Every row gives one point. The points of each table are mixes of a few directions, plus a little noise. How many directions does each table use, and how many do they share? Where both have some left over, give the other angles between the two spaces (their principal angles), to ten degrees, smallest first.
In the rows, 128 means zero.

First (6 x 3)
[[135 151 159]
 [133 144 150]
 [145 181 198]
 [106  57  34]
 [114  84  69]
 [135 151 158]]
Second (6 x 3)
[[216 139  68]
 [ 58 170  98]
 [ 89 113 169]
 [189 106 132]
 [147 110 146]
 [ 69 129 155]]
Directions: first 1, second 2, shared 0; angles 70

First (7 x 6)
[[129  97  72  52 128 124]
 [132 119 120 145 117 146]
 [122 156 165 140 144 104]
 [132 102  91 102 118 143]
 [120 151 150 104 151  92]
 [144  64  48 121  85 193]
 [116 207 249 232 153  94]]
Second (7 x 6)
[[130 114 106 108 124 133]
 [120 189 223 215 146 105]
 [134  87  64  70 116 144]
 [133  89  68  73 117 143]
 [119 194 230 221 147 103]
 [132  95  78  82 118 140]
 [128 127 127 127 128 128]]
Directions: first 2, second 1, shared 1

First (7 x 9)
[[148 137 123 124 123 171 123  97 121]
 [ 92  82 139 104 206 109  73  69 147]
 [132 110 149 169  62 157  99 205 217]
 [ 95 186 135 133 120 167 206 158  60]
 [164 160 110 137  80 107 173 162  97]
 [ 80 103 127  82 241  79 110  44  83]
 [186 118 114 148  64 106 109 161 171]]
Second (10 x 9)
[[ 92 120 128 105 177  51 132 126 107]
 [ 52  96 173 138 177 216  90 116 177]
 [151  91 107 118 183 117 132  43  73]
 [136 109 114 106 164  63 113  95 112]
 [157 162 122 118  57  64  98 202 194]
 [214 145  94 146  70 163 165 105  86]
 [ 28 137 180 138 144 175 120 192 178]
 [149 151 120 131  90 114 141 159 131]
 [150 146 130 127  73 114  94 174 190]
 [150 124 112 151 145 203 198  70  31]]
Directions: first 4, second 4, shared 3; angles 30

First (9 x 11)
[[124 118 125 108 142 129 160 145 142 151 142]
 [105  97 149 191 113 170  51  98  63 127 116]
 [149 158 112  76 140  89 192 152 183 125 136]
 [121 120 136 161 117 144  85 110  98 118 118]
 [140 157 130 159 100 116  73  97 112  75  99]
 [116 107 131 125 139 141 140 137 122 153 139]
 [148 155 111  74 141  91 195 154 184 128 138]
 [137 141 120 104 133 111 158 139 152 127 133]
 [110 100 140 155 128 158  99 121  93 146 130]]
Second (8 x 11)
[[132 140 133 156 109 128  83 105 108  96 109]
 [123 114 122  95 150 127 182 156 151 165 150]
 [118  95 116  52 178 127 249 190 180 213 178]
 [128 130 129 133 124 128 121 125 125 123 126]
 [132 140 133 157 109 128  82 104 108  96 109]
 [129 132 129 136 123 128 114 121 122 118 122]
 [132 141 133 157 108 128  81 104 107  95 109]
 [129 132 130 138 122 128 112 120 121 117 121]]
Directions: first 2, second 1, shared 1

First (11 x 14)
[[124 138 128 141 111 134 127 146 132 159 126 132 128 143]
 [130 122 128 120 138 124 128 117 126 109 130 125 128 119]
 [131 121 128 119 140 124 129 115 126 105 130 125 128 117]
 [133 116 128 113 148 121 129 107 124  91 131 123 128 111]
 [119 151 128 158  90 142 126 170 136 201 123 137 128 162]
 [131 121 128 119 139 124 129 116 126 107 129 125 128 118]
 [138 103 128  95 169 112 130  83 119  50 134 118 128  91]
 [134 114 128 109 151 119 130 102 123  84 131 122 128 107]
 [113 167 127 179  64 152 124 197 142 249 119 144 128 185]
 [136 106 128 100 163 115 130  89 120  61 133 119 128  96]
 [120 149 128 155  94 141 126 165 135 192 123 136 128 158]]
Second (9 x 14)
[[132 110 155 113 136 107 145 126 124 126 135 121 139 109]
 [111 107 126 115 167 138 123 106 122  96 156 118 121 100]
 [191 156 113 141 108 105 133 133 104  66  59 135 131 119]
 [122  97  67 149 133 166  86 125 129 140 121 156  84 116]
 [ 94 124 108 148 165 173 107 127 115 114 165 118 107 104]
 [111 152 150 157  94 138 134 163 130 184 134 124 136 152]
 [167 131 110  80 142  88 146 128 149 136 102 144 148 156]
 [ 98 126 166 127 102 124 139 133 145 181 154 121 141 150]
 [124 147 157 122 105 114 139 110 134 109 126 115 145 145]]
Directions: first 1, second 6, shared 1

First (9 x 20)
[[137 123 119 121 132  78 107 116 172 130 153  99 125 138 131 159 150 120
  157  89]
 [130 104 116  78 170  73 112 130 193 150 150 105 154  73 103 163 140 114
  181 103]
 [ 85 117 121 133 188 153 161 179 145 156  67 164  99 107 126 148 110 152
  129 159]
 [157 149 178 137  71 146 121  68  74  83 181 123 151 118 162  54 105 134
   86 154]
 [128 116 165  90 154 115 131 106 144 125 156 131 159  45 135  98 101 138
  136 158]
 [115 152 140 189  98 177 147 133  78 109  97 153  84 193 165 104 116 152
   76 150]
 [164 141 142 117  71 149 116  91  72 102 166 120 169 126 119  78 125 108
  106 136]
 [104 119  75 141 157 128 135 185 155 162  71 134  95 176  99 194 156 120
  152  99]
 [132 131  97 143 112 133 123 145 120 134 110 123 117 178 112 153 151 114
  131 103]]
Second (10 x 20)
[[129 153 194 128 138 177  78 124 132 160 128 171 146 131 103 107 149 143
  147  94]
 [127 116  97 128 123 107 150 130 126 114 128 108 120 127 139 138 119 121
  120 144]
 [128 114  91 128 123 101 155 131 126 110 129 104 117 126 142 139 117 119
  118 146]
 [126  91  29 128 112  56 201 135 122  81 129  64 102 125 163 157  97 105
  101 177]
 [129 173 249 129 148 215  37 120 134 186 126 208 160 132  84  91 167 156
  162  67]
 [129 143 168 127 135 156  98 126 130 147 128 155 138 130 114 115 141 137
  139 109]
 [130 164 226 128 143 198  56 120 133 174 126 192 153 131  93  98 158 151
  154  79]
 [127 116  97 128 122 105 151 130 126 113 128 108 120 126 140 137 118 121
  119 145]
 [127 109  79 128 120  92 165 133 125 105 128  96 114 126 145 143 113 117
  114 153]
 [127 100  49 127 115  71 186 133 123  90 129  76 108 125 157 151 103 109
  107 168]]
Directions: first 4, second 1, shared 0; angles 80

First (9 x 24)
[[121 127 144 105  90 153 120 136 145 108 133 135  98 113 135 134 127 162
  103 156 139  79  87 155]
 [127 175 196  73  53  99 109  70 115  49 130 151  48 118 228 141  45 203
  107 119  73  87  96 150]
 [131 104  87 164 180 135 140 157 128 176 124 114 180 139  72 119 172  77
  147 123 154 165 159 107]
 [150 165 131 158 192  26 138  59  62 129 114 125 163 173 189 115  66  76
  192  33  51 249 235  62]
 [123  92  91 149 152 168 135 176 151 169 130 116 161 123  60 125 188 101
  124 155 176 120 119 133]
 [122 120 128 120 112 151 124 144 143 127 130 129 121 119 116 130 142 140
  113 151 146 100 104 143]
 [136 133 117 150 166  92 136 111 103 143 122 122 156 147 133 122 119  93
  157  92 107 184 176  97]
 [117 117 137 107  90 171 121 151 156 118 135 132 103 106 113 134 147 162
   97 170 156  69  75 163]
 [122 116 124 123 115 156 126 149 146 132 131 129 122 117 107 130 149 138
  112 153 152  98 101 144]]
Second (10 x 24)
[[146 123 129 111 153 148  65 140 163 143 140 119  97 143 139 149 183 134
  141 142 141  90  80 137]
 [102 138 144 182 154 165 191  94 137 149  64 131 145 158 114 168 149  94
  155  96 108 108  77 209]
 [129 127 122 196 172 202 114 117 121 134  79 126 118 134  58 177 174  68
  133 146 119 112  26 240]
 [126 144 104 161 160 175 137 114 161 150  87 116 124 136  94 175 184 113
  164 129 116  79  61 204]
 [119  98 116 110 102 133 125 149 162  72 129 132 129 119 158  84 112 127
   73 118 150 124 161 121]
 [121 141 138  84  99  66 164 122 130 141 154 129 144 131 181 104  92 176
  144 105 125 139 204  48]
 [145 153  73  71  74  56 140 147 109 119 186 118 143  70 129  83  73 196
  132 150 124 156 242  19]
 [116 132 154 162 129 125 164 109  81 135 112 139 144 133 107 133  96 101
  127 120 113 166 127 144]
 [141 111 172  80 104  70  84 146  85 121 192 140 118 129 174  84  79 149
   98 134 145 182 188  28]
 [135 115 128 123 132 139  95 141 134 115 137 128 115 126 127 123 138 121
  111 139 139 125 115 130]]
Directions: first 2, second 5, shared 0; angles 40, 70

First (8 x 32)
[[173  65 155 154  75 139  97 121  89 109 160  88 130 109  60 154  88 148
  168 147  92 121 140 179  76 125 173  84 103 109 101 111]
 [105 150 106 146 149 123 175 185 159 140  85 122 143 137 144 146 113 144
   94 108 120 129 120 115 174 106 108 141 108 114 133 142]
 [115 156 127 115 160 119 137 103 125 143 118 151 129 121 171 110 141 120
  111 138 147 125 145 122 121 141 105 154 131 140 143 136]
 [106 158 115 111 149 125 136 129 150 133 120 150 123 142 157 112 155 113
  113 115 149 135 115  97 157 130 109 146 149 140 140 133]
 [117 111  99 173 102 137 177 249 179 118  88  81 145 156  77 181  88 160
  110  82  87 135  84 118 206  77 140 101  98  91 108 133]
 [115 165 133  98 169 117 122  69 114 146 129 168 122 116 188  92 158 108
  116 148 162 124 154 119 104 155 100 164 145 152 151 135]
 [130 119 124 124 111 135 117 140 140 116 140 123 121 143 106 130 138 121
  139 114 127 135 106 114 145 123 139 115 144 129 122 122]
 [164 100 166 104 110 131  63  29  68 119 185 141 111 101 120 100 143 109
  172 171 141 121 160 160  40 166 150 119 146 148 126 111]]
Second (9 x 32)
[[ 97  87 141 159  88  95  89 199 109 122 113 149 171 114 162 129  97 157
  151 106 143  63 117 135 168 132 103 145 139 119 146  96]
 [ 87 146 126 118 171 116 191  69 159 101 119 163 133 137 155 151 142 119
   82 131 174 155 125 130 124 119 125 132  87 110 148 116]
 [123 159 124 110 177 171 165 107 154  82 129 135 145 119 162 130 154  75
  155 100 162 133 174 129  82  98 134 108 130  95 123 121]
 [138 160 126  94 151 157 177  27 148 147 148 154  65 133 137  79 153  94
  116 122 156 168 153 141  90 130 179 129 124 165 116 170]
 [155 115 121 134 130 116 106 145 117 123 131  94 149 142  79 165 117 154
  121 164 101 148  81 112 125 122  98 115 131 113 125 107]
 [101 156 131 126 122 145 146 140 139 144 115 138  97 112 168 101 150  96
  121  95 113 112 200 137 152 148 164 141 113 143 126 168]
 [101 126 135 144 101 125 111 185 122 137 111 133 131 110 163 115 127 122
  138  98 112  85 171 134 165 144 136 142 126 131 133 139]
 [146 108 125 147  98 106  83 187 105 147 122  89 139 134  84 154 111 165
  120 156  73 123  98 114 160 143 105 129 131 128 126 123]
 [204  94 122 119 114 121  85  93  99 147 163  97 123 152  43 126 100 170
  148 181 117 164  33 119  86 116 110 110 170 149 109 111]]
Directions: first 3, second 5, shared 0; angles 40, 50, 90

First (10 x 32)
[[ 57  94 111 157 132 105 129  82 177 146 186 106 132  93 121 124 163 182
  126 181  74 133  94 124  93 105 102 158 160  73 114 107]
 [136 147 113 123 127 120 138 142 112 116 112 140 130 139 117 122 128 114
  133  91 143 116 144 128 142 136 127 109 112 141 153 128]
 [118 119 195 190  90 112  80 182 191 109  61 177 169 238 151 123  96 108
  174  38 137 174 123 154 133 181  91  42 107 115 149 128]
 [187 124 158  86 136 175 120 137  88 138 120 108 105 112 157 145 100 103
  107 182 151 134 132 122 133 117 170 165 135 161  81 150]
 [ 95 141  87 143 131  96 149 109 137 121 144 136 136 116  97 115 155 146
  134  98 115 109 131 128 128 127 106 115 122 114 165 112]
 [ 92 133  69 119 145 106 161  92 117 134 174 110 119  73  97 120 166 157
  114 148 107  98 128 115 121 102 121 157 138 111 146 113]
 [203 135 161 140 147 171 110   7 157 143 141 125 127  72 107 151 105 155
  121 181 115 146  89 169 101 143 137 143 133 155  76 139]
 [162 124 160 111 124 153 114 154 111 129 106 126 122 145 154 136 104 104
  125 139 147 141 133 127 135 132 149 132 126 146 106 142]
 [ 88 129  87 106 130 108 154 169  96 126 144 116 118 121 127 116 152 123
  118 126 128 104 148  99 139 105 133 145 131 116 151 120]
 [143 135 140 106 117 134 127 203  92 117  93 136 124 171 154 126 110  87
  130  97 161 126 157 114 153 131 145 115 114 147 139 139]]
Second (9 x 32)
[[ 86 165 115 108 124  97 192 118  82 115 151 124  94 132 123 112 132 136
  115 116 134  97 168 109 177 140 141 155 152 135 119 125]
 [151 120 135 143 134 140 129 110 129 115 117 126 153 145 127 123 149 113
  127 117 116 113 122 106 147 143  99 133 150 129 119 122]
 [ 83 116 151 102 152 123 136 165 127  86 128 102 145 159 151 170 106 125
  136 147 129 152 115 125 125 130 132 136 160 161 108 159]
 [102 116 161 122 111 145 113 161 151 132 118 138 137 149 131 126 124 136
  142 103 100 144 119 118 132  95 143 127 174 136 128 103]
 [184 100 163 120 133 170  57 162 163 115  98 125 151 106 134 151  95  96
  118 135 148 138 122 135  85 109 145 100 100 152 127 142]
 [134 170 100 176 112  73 162  62 115 139 142 152  93 123 115  92 128 138
  116 113 162 101 167 153 147 200 102 106  59  84 136 137]
 [210  92  50 109 139 188  74 121 126 215 136 121 129  36 103 128 170 140
  131 193 109 143  64 151  51  43 145 144  80 102 172 107]
 [122 118 195 138 107 146  99 159 165 103  99 143 151 167 136 121 110 112
  134  78 114 128 140 107 147 125 132 109 171 146 113 108]
 [ 75 157  82 135 137  73 189  96  94 132 162 121  98 135 129 129 135 158
  134 151 139 133 130 150 141 166 115 142 107 106 130 151]]
Directions: first 4, second 6, shared 1; angles 40, 50, 60

First (9 x 32)
[[117 104 154  97 101 126 140 136 152 130 132 135 112 142 110  99 117 149
  147 128 132 137 140  99 122 154 139 119 145 126 139 155]
 [ 64 162 164 137 125 109  82 165 140 116 103 141 108 160 134 154 107 101
  118 153  44 215 111 182 127  80 144  56 147 140 110  91]
 [125 134  81 136 126  85 104 131 129 113 177 141 164  60 127  70 188 175
  149  98 191  84 148  77 127 145 105 159  82 135 170 172]
 [176 154 103 175 181 172 143  96  78 142  92 100 137 142 159 215 109  63
   80 141 103 112  98 202 141  85 120 148 126 122  81  57]
 [129 161 110 165 159 131 109 125 102 126 113 121 139 125 150 172 130  93
  102 136 100 139 110 177 135  88 121 122 117 131 107  84]
 [119 123 151 119 121 137 133 133 136 131 115 128 112 153 123 138 108 119
  127 139 105 151 125 139 127 127 138 111 146 127 120 121]
 [171 128  90 147 152 141 144 101 103 134 135 115 150 103 139 139 144 124
  117 116 165  77 127 126 133 131 112 171 107 123 126 124]
 [149  89 138  94 105 138 163 118 145 136 141 127 121 131 109  93 125 158
  149 117 169  97 145  78 122 174 131 153 138 120 144 168]
 [101  96 162  82  85 111 134 146 169 125 144 144 109 137 100  71 125 171
  163 124 142 141 149  74 118 168 141 113 145 128 155 179]]
Second (9 x 32)
[[ 76 175  54 163 131  30  42 159 130  88 202 161 188  16 137  48 231 188
  155  90 182 105 148  81 127 114  92 137  48 152 191 174]
 [123 132 121 131 128 119 120 131 128 124 135 131 134 117 129 120 138 134
  131 125 133 126 130 124 128 127 125 129 120 130 134 132]
 [184  78 207  91 125 233 221  95 126 171  48  92  63 249 119 215  17  63
   99 169  69 153 107 178 129 144 166 118 214 102  60  78]
 [128 127 129 128 128 129 129 128 128 128 127 128 127 129 128 129 127 127
  128 129 128 128 128 129 128 128 128 128 129 128 127 128]
 [142 116 147 119 127 154 151 120 127 139 108 119 112 158 126 150 100 112
  120 138 113 134 123 141 128 132 137 126 149 121 111 116]
 [132 124 134 125 128 136 135 125 128 131 122 125 123 137 127 135 120 123
  126 131 124 130 126 132 128 129 131 127 135 126 123 124]
 [125 131 124 130 128 123 123 130 128 126 132 130 131 122 128 123 134 131
  129 126 131 127 129 125 128 127 126 129 124 130 132 130]
 [127 129 126 129 128 126 126 129 128 127 130 129 129 125 128 126 130 130
  129 127 129 128 129 127 128 128 127 128 126 129 129 129]
 [114 140 109 137 129 102 105 136 129 118 147 137 144  99 131 107 155 144
  135 118 142 122 133 116 128 124 119 130 107 134 145 140]]
Directions: first 3, second 1, shared 1
